Rows are points. To make a cloud, some directions were put in groups of two or more. Within a group, all points are equally far from the middle, so they leave a hole (a ring in 2 directions, a hollow ball in 3). The other directions are filled evenly. Then the cloud was stretched, turned, moved and blurred a little. How many holes are there, and how many directions does each take, smallest first?

Cloud:
[[ 41  57]
 [-26 -19]
 [-22  55]
 [ 29  -4]
 [ -8 -15]
 [-43   1]
 [-36  21]
 [ 16  51]
 [ 40  22]
 [-23  58]
 [ 38  12]
 [ 49  -5]
 [ 32  25]
 [ 60  33]]
Holes: 0

Cloud, 22 rows:
[[ -5  21 -59]
 [ 46  18  10]
 [  1 -36 -52]
 [ -5 -27 -33]
 [ -3 -11  18]
 [ -5  26 -60]
 [ 20  -5   0]
 [-28  35 -10]
 [ 27  27 -47]
 [-12 -13 -17]
 [-43  23 -39]
 [-57 -34 -31]
 [ 20 -28  14]
 [-15  -4 -15]
 [ 19 -27  19]
 [ 26  18 -22]
 [-21 -28  16]
 [-46  27 -35]
 [ 15 -28 -15]
 [-17  29  -2]
 [  2 -22  35]
 [ 18  22  25]]
Holes: 0

Cloud:
[[-30  41 -10]
 [-36  37 -20]
 [-39  39  13]
 [-17   5 -21]
 [-30  50  31]
 [-37 -21 -16]
 [  0  60   2]
 [  4 -30  36]
 [-34  20 -14]
 [ -3  48 -20]
 [-18 -48  12]
 [-53   7 -14]
 [ 13 -25 -33]
 [  1  -5 -30]
 [ 14   6   2]
 [ 14  -4  22]
 [ 35   0  13]
 [  6 -31   9]
 [ 13  58  17]
 [-37  17 -20]]
Holes: 0

Cloud (31 x 4):
[[ -5   9 -23 -16]
 [ 47  14   4 -12]
 [-48  14   1  -4]
 [ 32 -36  -3 -15]
 [  6  13   9  28]
 [-30   9  35   6]
 [  5   5  30  15]
 [-16 -13  57   4]
 [ -6 -47  17  -6]
 [-35 -16   9  25]
 [-50  22  29  22]
 [-36 -20  -8  24]
 [-10 -50   8  -9]
 [ 15 -38  -6  20]
 [  7 -39   1  13]
 [-35 -53  19   9]
 [ -6 -40  29   7]
 [ 53 -17   8  36]
 [-21  14  36  21]
 [-35 -20  42 -11]
 [-14 -48  21 -12]
 [ 42  37  10  14]
 [ 21  34   3 -29]
 [-43   2   0  24]
 [-13 -40  21  13]
 [ 13 -18  18 -18]
 [-50 -60   0  29]
 [ 19 -27   6   7]
 [  3 -44  19  -5]
 [ 17 -23 -13  31]
 [ 19 -21  14  -5]]
Holes: 0
